Each point is reached from the start by the listed moves, each made once or not at all, plus a little noise. Is the number of moves made odd or even? Then give how often each move was made.

Moves:
(1): .30 -.17 -.15
(2): .01 .30 -.32
(3): .30 .30 .34
Start: .04 .24 .07
Points:
.35 .57 .36 => odd (0, 0, 1)
.39 .36 -.41 => even (1, 1, 0)

Moves:
(1): .31 .18 .02 .03 .08 .18 -.20 -.11
(2): .07 .24 .07 .20 .08 -.08 .26 -.13
(3): -.07 .01 .21 -.09 .02 .19 -.06 .00
(4): .07 -.11 .13 .43 -.11 .13 -.01 -.10
(5): .13 -.03 .03 .02 .37 -.01 -.03 .17
(6): -.23 -.03 -.14 .10 .06 .45 -.07 -.12
(7): .04 -.27 -.03 -.06 -.18 .11 .30 -.16
(8): .05 .08 -.09 .01 -.21 .20 .11 .30
Start: -.11 .10 .03 -.16 -.22 -.04 -.01 -.08
Points:
.14 .04 .09 .30 -.17 .28 .07 .29 => odd (0, 0, 0, 1, 1, 0, 0, 1)
.13 -.07 .42 .35 -.05 .30 .45 -.30 => odd (0, 1, 1, 1, 1, 0, 1, 0)
.32 .14 .01 .56 -.14 .94 .36 -.24 => odd (1, 1, 0, 1, 1, 1, 1, 1)
.02 .32 -.16 -.03 -.29 .79 -.17 .00 => odd (1, 0, 0, 0, 0, 1, 0, 1)
.42 .29 .24 -.05 -.07 .53 .38 -.01 => even (1, 1, 1, 0, 1, 0, 1, 1)

Moves:
(1): .19 -.07 .19 -.11 -.02 .22 .02 -.18 .00 .02 .03
(2): .08 .32 -.10 -.11 .05 .01 -.06 .01 .06 .10 -.04
(3): -.16 .17 .21 .03 -.21 -.07 -.16 .01 -.10 .21 -.23
(4): .19 .15 .08 .15 .08 -.07 .17 -.11 -.14 .00 .01
(5): -.15 -.09 -.01 -.10 .37 .08 -.05 -.07 -.01 .16 .02
(6): -.09 .08 .12 .06 -.07 .35 .03 .11 -.19 -.20 .01
(7): -.16 -.06 .13 -.13 .03 -.03 .28 -.07 .01 -.09 -.07
(8): .24 -.01 .07 .05 .03 -.02 .15 .53 .27 -.06 -.26
(9): -.09 -.12 .06 .08 .10 .12 -.01 -.02 .34 -.13 .00
(10): -.09 -.12 -.14 .21 -.08 .23 .17 .11 .16 .30 -.06
(11): .02 .15 .17 .03 .08 .13 .09 .20 .06 .03 .31
Start: .00 .04 .30 .04 -.02 -.31 .01 .26 .07 .07 .26
Points:
.05 .72 .92 -.04 -.22 .35 -.10 .40 -.11 .26 .33 => odd (1, 1, 1, 0, 0, 1, 0, 0, 0, 0, 1)
-.22 .58 .81 .08 -.04 -.02 .28 .18 .07 -.01 -.06 => even (0, 1, 1, 1, 0, 1, 1, 0, 1, 0, 0)
-.09 .14 .94 -.13 .22 -.19 .30 -.14 -.14 .40 .03 => odd (1, 0, 1, 1, 1, 0, 1, 0, 0, 0, 0)
-.45 .02 .63 .31 .27 -.02 .40 .12 .34 .54 -.09 => even (0, 0, 1, 1, 1, 0, 1, 0, 1, 1, 0)
-.30 .16 .83 .16 .08 .71 .10 .40 -.01 .57 .35 => even (1, 0, 1, 0, 1, 1, 0, 0, 0, 1, 1)
.29 .31 .73 .12 .19 -.31 .71 .78 .26 -.02 .27 => even (0, 0, 0, 1, 0, 0, 1, 1, 0, 0, 1)

Moves:
(1): .04 -.11 .02 -.01 -.12 -.07 -.07 -.02 .08 .03 .04 -.01 .02 -.15 -.10 .04
 .00 -.15
(2): -.04 .15 .01 -.07 .00 .03 -.06 .01 .07 -.09 .15 .07 -.10 -.02 .04 -.05
 .17 -.04
(3): -.10 -.07 .12 .03 .07 -.02 -.06 -.07 -.02 .08 -.07 -.05 .05 .03 .19 .03
 -.04 .02
(4): .04 .08 .01 .18 .08 -.06 .01 -.02 .08 .01 .00 -.01 .08 .02 .02 -.05 .00
 -.02
(5): .14 -.08 .08 -.10 .09 .11 .01 .00 .14 .07 -.02 -.02 -.02 .07 -.10 -.05
 .01 -.07
(6): .02 -.04 -.09 -.06 -.18 .17 -.07 -.04 -.12 .16 -.02 -.32 -.02 -.04 .06
 -.10 .01 .00
(7): .03 .04 .10 -.08 -.22 .02 .06 .04 .00 -.13 -.10 .02 -.04 .12 .02 -.05
 .09 .02
(8): .02 -.01 .02 -.01 -.04 -.08 -.07 .10 -.01 -.01 .05 -.03 .07 .10 .03 .05
 -.06 .05
(9): .02 .11 .01 -.04 -.08 -.01 -.09 -.03 .16 -.01 -.06 .04 -.08 -.01 -.09
 .10 -.02 .04
(10): -.07 .04 -.03 -.13 -.01 -.12 .05 -.02 -.12 .03 .01 .05 .18 -.06 -.04 .11
 .12 -.03
(11): -.04 -.06 -.05 .06 -.03 -.02 .02 .09 .01 .06 .09 .07 -.10 .04 .01 .06
 .15 .09
(12): -.11 .05 .08 -.03 -.16 .11 -.13 .02 -.06 .04 .02 .10 .11 -.01 -.01 -.03
 .02 -.02
(13): -.06 -.09 -.14 -.07 .11 .12 .00 -.08 .11 -.13 .07 .16 .23 -.02 .16 -.04
 .01 .18
(14): .13 .03 -.03 .06 -.02 -.01 -.02 -.22 -.03 -.02 -.01 -.03 .14 .14 -.05
 .04 .00 -.11
(15): .12 .03 -.10 .01 .00 -.01 -.08 .03 .03 .07 -.05 .03 -.11 -.02 .12 -.06
 -.01 .05
(16): .02 .07 -.09 -.03 -.02 .14 .25 .06 -.09 -.09 .05 -.08 -.02 -.15 .20 .10
 -.08 -.03
(17): .02 -.13 -.07 .09 .10 .10 -.29 .15 .02 -.12 -.06 -.04 .05 .04 .03 -.01
 .16 -.12
(18): .17 .04 .19 .07 -.02 .02 .01 -.12 -.08 -.02 -.07 -.01 -.06 -.06 .03 .05
 .05 .10
Start: -.10 .02 -.16 -.10 -.24 .08 -.07 .12 .08 -.01 -.09 .06 -.21 -.06 -.10
 .08 .01 -.13
Points:
.05 -.16 -.50 -.22 -.18 .52 -.25 .13 .08 -.10 .01 .29 .26 -.02 .23 .21
 .38 -.20 => odd (0, 0, 0, 0, 1, 0, 0, 0, 0, 1, 1, 1, 1, 1, 1, 1, 1, 0)
.21 .44 -.13 .01 -.47 .14 -.06 -.17 -.04 .02 -.21 .16 .03 -.20 .10 .36
 .08 -.14 => even (0, 0, 0, 1, 0, 0, 0, 0, 1, 1, 0, 1, 0, 1, 1, 1, 0, 1)
.13 .02 .06 -.40 -.85 .46 -.59 .30 .08 .05 -.14 -.11 -.27 -.17 .30 .28
 .56 -.22 => odd (1, 1, 1, 0, 1, 1, 1, 1, 1, 1, 1, 1, 0, 0, 1, 1, 1, 1)
-.17 -.09 .13 -.21 -.42 .35 -.60 .47 .21 -.11 -.02 .18 -.18 .32 .12 .03
 .50 -.21 => even (0, 1, 1, 0, 1, 0, 1, 1, 0, 0, 1, 1, 0, 0, 0, 0, 1, 0)
-.17 .27 .16 .00 -.25 .16 -.62 .03 .12 -.08 -.16 .20 .03 -.12 .08 .22
 .46 -.18 => even (0, 1, 1, 1, 0, 0, 0, 0, 1, 1, 0, 1, 0, 0, 0, 0, 1, 1)
-.30 .20 -.10 -.52 -.71 .17 -.28 .03 .30 -.28 .02 .48 .11 -.20 -.12 .17
 .39 -.14 => odd (1, 1, 0, 0, 0, 0, 1, 0, 1, 1, 0, 1, 1, 0, 0, 0, 0, 0)
-.10 .16 -.33 -.36 -.94 .57 -.16 -.04 .19 -.17 .14 .07 -.06 -.15 .13 .14
 .36 -.16 => even (1, 1, 0, 0, 0, 1, 1, 0, 1, 0, 1, 1, 1, 1, 0, 1, 0, 0)
